Rows are points. The window is the flat piece filled in between its corners: a triangle in 3 columns, a solid with four corners in 4, and so on. A path goes straight from each point to the next, and from the last back to the first. List the points from which the path goes on through the window.
In the rows, zero is written as 128.

Window (3 x 3):
[[148 102 120]
 [131 141 112]
 [112  40 156]]
Path:
(1): [140 140  57]
(2): [118  67 106]
(3): [130  63 170]
(4): [126  61 194]
(5): [107  38 132]
(6): [114  65 119]
(7): [124  76 155]
(8): [145 119 133]
(9): [126 109  81]
(10): [ 84  33 128]
(11): [119  48 178]
(12): [142  90 142]
(13): [128  78 117]
(14): [109  44 138]
(15): [127  54 181]
(16): [167 159 116]
Through the window after points: 2, 4, 6, 8, 12, 14

Window (6 x 6):
[[210 179 133 138 156 124]
 [218 200 195 185 106  76]
 [212 134 115  65  94 131]
 [106 109 111 232 135 107]
 [ 35 124  89 161 133 138]
 [125  47 162  32 141 179]]
Path:
(1): [158 145 135 179 141 154]
(2): [154 139 144 140 168  54]
(3): [118 119 106 108 167  76]
(4): [108 114 114 138 117 190]
(5): [104 122 113 196 122 157]
(6): [105 118 112 181 139  85]
(7): [109  89 141  95 136 107]
(8): [121  85 161 138  68 214]
Through the window after points: 5

Window (9 x 9):
[[102 147  99 147 104  83 169 149 155]
 [156 145 139 156 125 116 117  75 135]
 [203 117 123  69  94  84 176 171 118]
 [124 194 163 130 140 125  66 185 129]
 [112 115 118 172 128 162 130 112 124]
 [ 79 173 129 126 100 155 169  97 157]
 [109 114 122  74 137  86 216 142 176]
 [174 151 115 249 170 196 190  78 109]
 [109 149  57 105 143 147 182  42 137]]
Path:
(1): [119 149 126 167 137 128 169 108 115]
(2): [153 152  86 171 130 150 157 124 164]
(3): [124 130 107 107 129 111 176 139 180]
(4): [100 142 136 118 129  89 187 132 119]
(5): [ 89 145 136 131 138 124 181 121 113]
(6): [125 153  95 131 120 148 154 136 165]
(7): [135 134  51 134 128 168 164  91 213]
(8): [106 156 113 110 133 103 174  84  81]
(9): [109 168 169 133 144  96 132 144  75]
(10): [137 172 137 139 132 137  92 152 153]
(11): [143 143 102 148 140 167 128 105 192]
(12): [102 181 163 152 110 111 179 115  64]
(13): [120 162 142 140 138 112 127 117 105]
(14): [152 153 128 147 114 145 104 134 182]
(15): [155 123  99 125 133 139 172 116 229]
(16): [106 142 147 123 135  90 180 113  75]
Through the window after points: 1, 3, 7, 9, 11, 13, 15

Window (12 x 12):
[[147 137 125 146  78  58  91  85 149  86 118 147]
 [208  71 168 118 218 139 128 186  71 174 126 144]
 [144  51 122 218 185 118  71 146 112 182 148  96]
 [175  93 125 140 223  97 202  55  86 128 144 150]
 [ 51 144  75 125  82 112  64 103 143  78 180 119]
 [ 74 249 101  86 123 100  83  75  69  91  99  98]
 [ 95  66  89 156  98 188  76  92  43 130  76  84]
 [176 115 120 179 188 131 117  92 142  59 130 119]
 [ 82  90 114 123 151 152  85 102 136 169  68 111]
 [ 98 121  86  96 137  55 148 185 135 146  92  74]
 [165 126  61 168 125 150 147 131 148 194 104 178]
 [ 88 132 228 151 165  67 240 186  84 105 171 107]]
Path:
(1): [155 127 125 134 151 138 131  83 115 118 155  92]
(2): [152 157 122 122 107 126 153 116 141 168 161  37]
(3): [105  99  92 131 148  96 125 149 107 132  89 126]
(4): [ 70 106  94 155 187  89 106 164 109 120  66 185]
(5): [127 114 112 119  97 166  98  67 144 161 139  72]
(6): [180 135 133 137 115 147 128  75 152 130 163  49]
(7): [ 78 106  92 177 169  85 100 128 108  77  96 176]
(8): [ 92  95  91 180 185  70 116 135 124  92  90 193]
Through the window after points: 2, 4, 8

Window (14 x 14):
[[214 158 162 109 193 147 120 148 145 201 141 164 173  68]
 [ 64 171 163 134 116  86  78  92  23 225 106 163 141 155]
 [ 95 106 155 142 149 143 180 146 163  83 136 128 143  79]
 [202 205 161 164 147  50 120  43 104 201  95 181 143 148]
 [ 87 146 159  62  77 106 199 188 156  68   7  95 235  96]
 [144  97  62 202 107 155 149 162 104 202 163 140 159  78]
 [140 186 154 169  51  94 131 154  63 173 187 136  87 143]
 [162 151 166 171 126 111 105 129 194 132 127  61  98  72]
 [145  53 177  84 158 206 131  78 153  96 183  21 119 106]
 [171  61 152 140 148 129 129 168 113 116 103 123 148  79]
 [105  70 115  87 107  89 151 125 134 146 148  90  83  71]
 [152 163 101  42 146 184  72 191 156 142  62 164 116 188]
 [204 232  95 149 157  90  79 205 151  99 200  83 131 154]
 [159 168 132 164  81 112  46 112 127 133 206 154 151 122]]
Path:
(1): [130 133 179 150 111  96 135 142 151 180 171 112 145 150]
(2): [160  67 172 161 113  93 119 171 187 149 172 146 158 173]
(3): [128 149 134 122 129 142 129 113 104 156 115 130 135  76]
(4): [134 152 111 109 132 156 111 129 111 114 123  94 104  58]
(5): [148  92 183 142 120  99 149 180 169 134 142 116 184 144]
(6): [121 129 158 129 118 112 125 154 144 152 124 129 161 122]
(7): [154 177 118 108 134 157 141  85  80  60 120 115 139  48]
(8): [135 175 117 134 114 112  76 108  69 146 113 141 112  92]
Through the window after points: 6, 8

Window:
[[156 160 189 143 105  53  84 144  68  68 198 175  90 113]
 [134  88 166  78  89  66 148  79 141 134  91 221 127 145]
 [130 174 148  12  60 143 104 210  52 119  63  70 154 114]
 [ 87 150 121 107 167 125 132 182 176 220  55 120  53 136]
 [ 61 145 156  96 108 166  91  44 194 133 209 163 176 202]
 [136 138 196  87  83 146 119 102 140  67  89 138 151 125]
 [152 132 183 154 115 177 114 130  34 158 121 166 161 156]
 [ 89 113 118 106  51 205 124 151  60  70 159  88  83 202]
 [148 109 121 129 200 134 119 200 144  81 100 114 171 181]
 [105 126 222   7  72 145 120 163 148 185 179 149  98  49]
 [182 113 100 152  54 205 139 158 183 108 126 161 219 146]
 [140 150 111  75  84 162 130  72  90  83 173 142 140 100]
 [152 196  99  81 160 134 187  94 156  72 151  68 127 246]
 [167 112 194  43 116  92  57 132 160 168 104 120 119 103]]
Path:
(1): [148 136 141  80 125 153 116 145 127 127 124 171 124 154]
(2): [114 121 143 111  92 102 117 121 126 141 144  85 164 141]
(3): [118 120 155 109 108 117 122 138 113 129 138  87 135 112]
(4): [166 196 152  68  95 209  73 157 139  72 150 208 148 204]
(5): [174 186 140  62 108 227 105 148 152  95  88 194 129 143]
(6): [113  98 159 133  90 119 135 136 104 155 149 113 151 141]
(7): [130 114 159 128 105 117 147 151 131 113 129 112 162 140]
(8): [151 171 141  75 130 151  99 141 135  99 118 152 105 195]
(9): [150 160 158  65  92 173 101 157 130 105 133 185 119 131]
(10): [115  75 178 125  72 124 161 116 147 174 144  75 192  97]
(11): [ 89 101 153 137  55 104 139  94 108 140 155 103 163 141]
(12): [153 176 162  71 116 149 102 126 124  97 145 170  99 138]
Through the window after points: 5, 9

Window:
[[133 137  90 147 134  55 161 181 160 194 104 193 127  48]
 [110 130  87 190  29 105  73  70 181  78  88  86 162 183]
 [150  64 131 148  92  73 167 145  97 172 150 113  97  17]
 [ 27  98 107 170 145 115  77  99 171  43 129 107 165 169]
 [147 145  90 171 141 138  55 109 167  34 115  68 180 104]
 [145 114 132  10 186 180  88  83  92  90 106 187 173 128]
 [ 92 162 181 111 190 187 114 121  94 132  44 141 146 125]
 [191  85 116 170 144 100 220 139 111 174 153 146 185  89]
 [134  92  60 114 100 110 234 193 102 147  95 124 150  43]
 [104 165 109 187 105 177  99 108 142  13 150 160  94 155]
 [ 91 106  56 227  73 159  12 149 137  80 144 101 161 180]
 [140 154 156  92 102  72 198 211 105 174 167 132 166  65]
 [145  76 174  61 162 220 103 134 200  97  89 138 165 134]
 [190  75 135 130 129  35 190 218  90 133  91 147 126  90]]
Path:
(1): [122  95 150 166  80 130 136 152 127  70  93 153 203  57]
(2): [135 130  97 105 156 120 137 135 142 173 133 140  97 165]
(3): [134 117  94 132 144 124 135 148 140 121 128 117 128 108]
(4): [112 100 126 145 112 130 134 160 103 109 110 157 177  97]
(5): [124 125 120 147 116 154 114 135 147  93 109 156 185 117]
(6): [131 138  81 119 175  89 117 132 132  99 123  84  56 152]
(7): [118 120  98 103 163 160 134  98 174 156 137 123 108 153]
(8): [116 110 127 182  89  85  91 177 115  30  74 156 229  99]
Through the window after points: none

Window, 14 rows:
[[190 123 183  92 125 136 114 167  53   8 197 153  61 107]
 [124 179 162  91 165 180  81 121 105 116  45 107  79 124]
 [127 140 201  80 122  87  37 112 142  72 180 128 134 192]
 [179 172 158  91 130 167 120  92  88 192 131 117 170 188]
 [146 118 119  70 163 124  73 139 148 111  18 136 206 172]
 [158  34 151 161  98 131 153 172  77  60  41  64  99  35]
 [ 61 118  62 180 155 147  79 141  23 129 195 209 142 159]
 [118 169  65  91  90 179 143  86 245 130 115 100 192 155]
 [ 72 132 109 144 115 109 177 130  42 102  87  98 176 119]
 [191 174  85 180 179  32 110 177 169  64 156 122  91 165]
 [ 69 195 152 105 147  80 177 117 117 214 105 176  89 155]
 [184 117 187 123  97 107 150  44 214  14 102 108 155 141]
 [113 134 165 154 164 168 184 143 141  59 243 131  93 157]
 [ 90  95  73 127 175  97 157 127  66 104 127 121  66 153]]
Path:
(1): [162 133 113 101 173  84 126 118 116 117 145 111 135  71]
(2): [111 123 177 145 108 192 138 143 112  77 111 117  99 187]
(3): [142 155 161 177  65 166 168 155  97  91  92 152 124 194]
(4): [122 125 110 120 173 132 131 125  98 105 137 118 115 115]
(5): [103 130 109  85 211 108 133  85 109 130 161  94 136  84]
(6): [131 151 139 154 120 138 135 154 125  77 137 140 108 175]
(7): [122 151 142 155  53 163  94 161 118 132 131 207  66 226]
(8): [148 128 137  93 201 128 124 105 125  81 129  90 158 103]
(9): [120 135 127 102 177 114 132 110 131 100 155 114 107 110]
(10): [169 135 184 140  75 129 128 159 117  60  83 111 125 204]
(11): [119 161 165  89  39 110 131 178 120  59  47 164 137 224]
(12): [118 106  93 135 209 123 122  91  94 128 120  91 176  89]
Through the window after points: 1, 5, 11
